Every row gives one point. Two turns around zero, p and q, are shown by what they do to some points. Write where each new point lands after one turn and then the other. Backwards means that the second turn is done in reverse. Each puzzle has new turns, and all numbers are rounded.

Turn p:
[-14  22 -28] => [-21  29 -14]
[-23  30 -12] => [-30  26   4]
[ 11 -50  12] => [ 22 -46 -14]
[ 20 -13  -2] => [22 -6 -8]
[ 7 11 31] => [ 8 -4 32]
Turn q:
[-21  23  -1] => [-21  23   2]
[-24 -15  41] => [-3 -2 50]
[ 34  44 -11] => [ 23  37 -36]
[ 22 -11 -19] => [ 12 -17 -23]
[-10 -17   7] => [ -5 -14  15]
[ -1 -24 -18] => [ -7 -28  -9]
Where do these land?
q, then p backwards: [-13 -29   8] => [-12 -10  29]
q, then p: [ -7 -32 -29] => [-11 -30 -30]
q, then p: [33  4 17] => [35 14  2]
p, then q: [ 28  34 -13] => [ 17  40 -15]
p, then q: [-21 -14  10] => [-13 -19  15]
q, then p: [-20  36   6] => [-24  26  22]

Turn p:
[ 25 -20  16  15   1 -20] => [ 14 -23  16   1  14 -27]
[-58  -9 -23 -28  -4 -17] => [-51   7 -41  -9 -25  -6]
[ 3 16  1 47 27 20] => [ 9 24 12 34 39  9]
[ 21  15  18 -10  -6 -23] => [ 10   2  25 -26  -5 -15]
[-30  -2  -9 -33 -47  19] => [-20  -9 -12   1 -58  25]
[ 35  -2 -30  10  -3  17] => [ 46   1 -15  13   1   5]
[ 5  0 27 -1 32  5] => [ -7  -6  15 -14  35  11]
Turn q:
[ 26 -20  16  29  19   2] => [  9   0  22  29  30 -15]
[ 21 -19  14   2  -9   1] => [ 16 -10  21   3   3 -16]
[-19  22  -8  17 -17 -26] => [-12  27 -20   7 -26 -12]
[ 18  17 -24   0 -15 -10] => [ 24  10 -26  -4  -7  -9]
[-49  24 -24  21   6  35] => [-25   4 -26  28 -19  53]
[  4 -52 -16 -11  29  16] => [ -9 -55   2   7  33  -2]
[ -8  19  -5  -8 -36 -13] => [  8  13 -11 -14 -37  -6]
[  6   9  47 -50  21  -5] => [-12  11  38 -56  21   6]
Where do these land?
q, then p: [ 22   1  23   0 -14   4] => [ 11  -7  28 -16   3  -2]
q, then p: [ 22  18 -19 -17 -11  17] => [ 37  -8 -10 -11  -4  14]
q, then p backwards: [  8  31 -14  15 -25   6] => [  9  18 -35   0 -16  14]
q, then p: [-27  -8 -27   1  -4   5] => [ -5  -7 -24  26 -15  -1]
p, then q: [ 36 -54  15   4  14 -31] => [-18 -31   4  -8  37 -54]
p, then q: [  0 -45  31  10  17   8] => [-32 -32  16  20  25 -10]
q, then p backwards: [ -1  31 -33   7  17  13] => [ -8   1 -33  -6  22  29]
p, then q: [-60  25  24 -20   6 -23] => [-50  12  -4 -24 -41  30]

Turn p:
[  4  22  -9 -12 -27 -23  37  37] => [19 16 14 10 12 15 38 45]
[  4  15 -12  48 -21   2  -7 -35] => [-27  17  -5  33   2   1  19 -43]
[  5  11 -33 -12  -6  34 -57  -2] => [-16  11 -38  -7 -18  49 -32 -16]
[ -9 -23 -26 -26  -2  19   7  10] => [  7 -32 -27  -8  -3  16   1  19]
[ 42   7  -8  -8 -10 -39 -10 -22] => [ 25  39 -12  13 -35 -16  11  -9]
[-36 -27 -10  -7  26  33  31  19] => [  0 -57  -9 -15  38   1  -5  16]
[  8  34   3 -19  39 -35  -5  -9] => [ 25  45  -5 -33  13 -23  -6  -4]
[-33 -14   5  12 -24  -4  -8  -1] => [-41 -10   1   7  -5  -7   6  13]
[ 30  12  60  -3  -5   4  -8 -28] => [  7  11  50 -15 -35 -10  -4 -35]
[-22 -10  24  33   5  -4  13  28] => [-18 -12  31  18  29 -16 -10  17]
[  7 -26   6  -6  26  14   7   3] => [ 19 -29   0  -4   3 -10 -20  -3]
Turn q:
[ 57 -22  -9 -19 -34  -3 -25  -7] => [ 20 -30  13 -14 -54 -28 -26  -9]
[-14 -28 -24 -14  -7 -24 -20   4] => [ -6  -5 -39 -25 -16  -2 -14  11]
[  1  12 -37  27  36   5  56  25] => [ 37  47 -12  35   9   8  36  30]
[-10 -10  -4  21   3  26   0 -60] => [  1 -14 -15  15  -3  21  23 -57]
[-16  15   9   9   5   4   4  34] => [-9 14 13  6 17 16 -5 28]
[ -6   4 -15  13   3   4 -30  -8] => [ -1   2 -15   7  -3  16 -25 -16]
[-18  -4   1 -22 -13  36  19   6] => [  5   3  20 -30   0  27  26   1]
[ -9  57  45   5 -23  -9   1   2] => [-48  20  49  10  22 -14 -10  -9]
[-33 -20  26 -34  13 -33  17  -2] => [-25 -14 -21 -33  33 -23  24  17]
[ 25   4   2 -20  24  15  13  -6] => [ 36  -3  14  -4  14 -14   9  -8]
[ 25  -8   6  35  -8 -20 -35  12] => [-10 -20  -5  34 -20  -7 -39  10]
Where do these land?
q, then p: [ 12   4 -12 -22  -2  34  23  39] => [ 33   1  43  -7 -11  27  -5  10]
p, then q: [-15   6   8  21   2  40   4  22] => [  9 -32  -6   2  29  29   4  -5]
p, then q: [ 15  30  18 -38  12 -58  11 -40] => [-10  41  29 -20  -6 -71   4  -3]
p, then q: [  3   4  -3  13 -26 -23 -20 -23] => [-32  31   1   7  -9   4   9 -11]
p, then q backwards: [  3  -3   4   9  23 -36   3 -16] => [ 19  18  -7 -14  11 -30  11 -11]
q, then p backwards: [ 23   8  -5  42   3   3 -34 -41] => [ 35 -25  -9  42   4  24 -23 -21]
q, then p: [-11   5   3  16 -17 -18  13 -15] => [-22   1  -3   0  18  -8  24   3]
q, then p: [ -9  -3 -38  -2  11   4  16  36] => [25 15  6  7 13 45 -1 11]
q, then p backwards: [  9 -38   9   8  -8  50   6  53] => [ 15 -10  10 -38 -33  28  24  53]
q, then p backwards: [-12 -15 -14  -1   2  -6   4 -44] => [  0   1 -24   0   1   9   2 -44]
p, then q: [-18   1  30 -46  -1  10 -26  30] => [ -5 -16  28 -50   4  15 -27  22]

Turn p:
[ -8  11   4 -16 -30  -6  16 -11  -9 -23 -45] => [ -4  20 -10  -8 -26   2  22 -39 -16 -10 -29]
[ 28 -28   3  -8  26 -17 -34  56 -17 -17 -11] => [  4  -8   8 -12   5 -30 -27  49 -31 -42 -24]
[-33 -21  13 -12  18   1   4  -5  27  30 -20] => [-12 -23  -8  -2  17  31  -1   4  10  24 -38]
[ -7  29  13  13  13 -31  28  -4  -2 -24 -11] => [-27  25   6   4  26 -16   3 -36   0 -13  -6]
[ 22 -30  43  -7  33  21  36  -8   2 -17 -21] => [ 12 -30  45  -2  21  25   0 -28  -6 -35 -26]
[ -7  34 -52 -40 -13  24   2  13  13  -4   3] => [ 23  45 -25 -23  -8  14  39  25  19   1   7]
[  6  10   7  26 -11  25 -24   7  41  -9  -3] => [ 10  10   6  37 -22   2 -15  12  38  -5 -11]
[-24  -3  11  13  22  10 -25 -35   9   7  33] => [-19 -17  -9   9   7  31 -33   1  23  11  31]
[ 36  -7  13 -27  -8  -2 -10 -21 -11  24  31] => [ 22 -16  24 -38 -13  -3 -20   0   0  21  27]
[-17  29 -59  23 -13  -5  -9  -7  -4  39  -8] => [ 20  23 -57  20   9 -13  12   7  -2  43  15]
[-27 -54 -10  46   1   0  -6 -15   2  14   0] => [-13 -60 -29  40   2   2  -2   2  -2   8   3]
[ -1  11  45 -16 -10  -8  12  10 -52  -2   9] => [-24  12  40 -16  -9   4  -3 -12 -51   4  12]
[ 33  19 -31   5 -27 -11  11  20   2 -17  41] => [ 11  20  11  -6  -9 -48  25  15  18  -7  39]
Turn q:
[-10  17  15 -22  -2  -2 -15  14  -2  12  21] => [ -9   9  23 -27   0   3  -2  22   1  10  11]
[-28  15 -23  38  15 -28  -5  19 -12  -4 -27] => [-28  14 -23  33  26 -27  -8  22  -5   6 -25]
[ 24  10 -20 -18 -29 -24   6  48   9  11 -28] => [ 23   7  -1 -16 -17 -38  -3  32  23 -22 -39]
[ 15  32 -22  -9 -13   1 -17  15  36  -5 -21] => [ 30  14 -12  -6   1   0 -35  24  31  -1 -16]
[ 37  19  14 -12   6  22  26  -2  22  36  13] => [ 53   1  20 -14 -12   3  20  -4   8  34   3]
[-28 -47 -16   0  29  18 -11 -36 -24   3  23] => [-44 -27 -30 -11  -2  24  11 -35 -29  16  18]
[ 30  -5  22  -7 -24 -10 -11 -32  22  37  31] => [ 22 -39  36 -13 -20 -10 -14 -13  16  23  30]
[-27   4 -33  25   6 -12  15   2 -38 -54   3] => [-28  29 -41  32   7 -10  -3   7 -40 -32  12]
[  0 -37  23  24  35  29 -15 -24 -49 -35   8] => [-25 -21   1  16  26  43  11 -34 -60 -18   4]
[-28 -41   8  26  24   6   4   0  -1 -33  21] => [-30 -20 -22  20  23  25  30  -2 -11 -18  25]
[  5  12  21 -12 -41  23   9  -4  18  30 -12] => [ 17   6  34   2 -39  11  -1  -4  32  12 -10]
[ 10  20  13 -33  -6 -22  15  -1  20   2 -31] => [ 20  27  16 -16   7 -23  -5 -15  35  -9 -11]
Where do these land?
q, then p: [ 34  15 -31  10  -9   5 -24  -2  13 -14 -21] => [ 32   2 -22   4 -18 -19 -29  17  -2 -21  -9]
q, then p: [-26   8  13   1  38  17  -5 -79 -17  -4 -51] => [ 14   4 -42  19  13  58 -46 -47  12  30  25]
p, then q backwards: [ 21  16 -16  -4  41   3 -22  10  34 -10  16] => [  2  26   1 -13  -5 -20 -18  21  43 -27 -13]
p, then q: [-20  12   3  10  -1   9 -20  21   1  -5  -7] => [ -7  13  -2  20  -1   5  -7  27  -2   3 -15]
q, then p: [ 15  10  -7  18 -27   4 -21 -13 -27   7  25] => [-10 -13   5   8 -33 -11 -16  15 -33   9  14]
p, then q: [-15   1  -1   4 -26  10  -4  17  21  55  -4] => [  9 -16  12   8 -19 -18  21  13  16  33 -40]
q, then p: [-16 -36  -3  13  10   7  25  17 -21 -16  23] => [-14  -7  -2   9  13   2  49  -9 -18 -15  22]
p, then q backwards: [ 16 -20  24  13  79   3 -15   4  27   7 -44] => [ 37   5   8  21  15  -2 -61  12  13 -30 -59]
q, then p: [ 27  11  -7  -6 -11  11  76  20 -20  -4   4] => [ 18  29  26  -4  -2 -49  31 -45 -13  -2  17]
p, then q: [-17 -61 -16 -45 -18 -13  -1  17  -9  14  34] => [-24  -5 -10 -45 -36 -10  56   8  11 -31 -10]
p, then q: [-20  17   7   4 -20 -45  18 -15  -5 -13   7] => [-34  21  -4   0  -5 -21  -7 -18  14  22  28]
p, then q: [ 14   9  17   7 -28   8   1  14  30 -12  16] => [ 8 -2 28 21  1 -6  2 13 36 -7 12]
p, then q backwards: [-13  18  16 -24 -27 -18  -7 -11 -28  -6   3] => [-20   4 -10 -31  -3   9   3 -19 -34  11  14]
